Rows are points. The ring and each string are closed loops that go straight from each point to the next, and from the last back to the first. Before rounding, they use only three directions, however many columns there are. How many times does the string pass through the ring? Passing back the other way cancels.

Ring (7 x 4):
[[  1  38  16 -35]
 [-27  15 -10 -24]
 [-39 -23 -35  11]
 [-30 -42 -38  36]
 [ -2 -36 -10  38]
 [ 19  -1  21   9]
 [ 19  26  28 -17]]
String (8 x 4):
[[-30 -11   0  -9]
 [-13   0 -11   0]
 [-10  36 -13 -27]
 [ 14  58  23 -46]
 [ 16  41  43 -40]
 [ 16  64  30 -53]
 [-15  48   3 -49]
 [-44   4  -1 -32]]
Times through: 1

Ring (9 x 9):
[[ 33  30  19   5 -19  -4 -21   1  31]
 [ 27  52  23 -25 -10 -36  -1  -1  27]
 [ 17  51  17 -47   2 -50  19  -9  17]
 [  0  23  -1 -63  17 -45  46 -26  -1]
 [ -7 -13 -13 -58  24 -22  47 -41 -13]
 [ -7 -37 -14 -45  22   0  32 -48 -17]
 [  6 -49  -8 -12   8  29  -4 -44  -9]
 [ 20 -33   1  10  -7  34 -22 -27   8]
 [ 28  -9   8  17 -16  26 -27 -13  21]]
String (18 x 9):
[[  5 -48 -24  -1   5  35  23 -33  -2]
 [ -2 -55 -37  -6  11  36  47 -35  -6]
 [  1 -29 -26 -20  11  12  45 -30  -2]
 [-15 -43 -33 -49  28   1  64 -48 -21]
 [-15 -25 -15 -71  32 -23  51 -53 -24]
 [-12 -10   6 -86  33 -41  27 -57 -25]
 [-15  -3 -17 -80  33 -42  71 -43 -18]
 [-12  -2   1 -86  32 -45  39 -51 -22]
 [  3  -3  16 -59  17 -27  -1 -44 -11]
 [  7  -4  -6 -29   7  -8  26 -25   3]
 [  4 -13 -14 -28  10  -2  35 -27   0]
 [  4 -20  -3 -33  11  -1  13 -37  -6]
 [  6 -25 -19 -13   5  15  32 -26   2]
 [  3 -61 -32   6   5  47  28 -35  -4]
 [  7 -68  -7  -1   6  47 -20 -50 -12]
 [ 11 -46  12 -16   6  25 -36 -49 -10]
 [ 12 -27  11 -21   5  11 -22 -40  -4]
 [ 11 -20 -20   0  -1  20  29 -18  10]]
Times through: 2
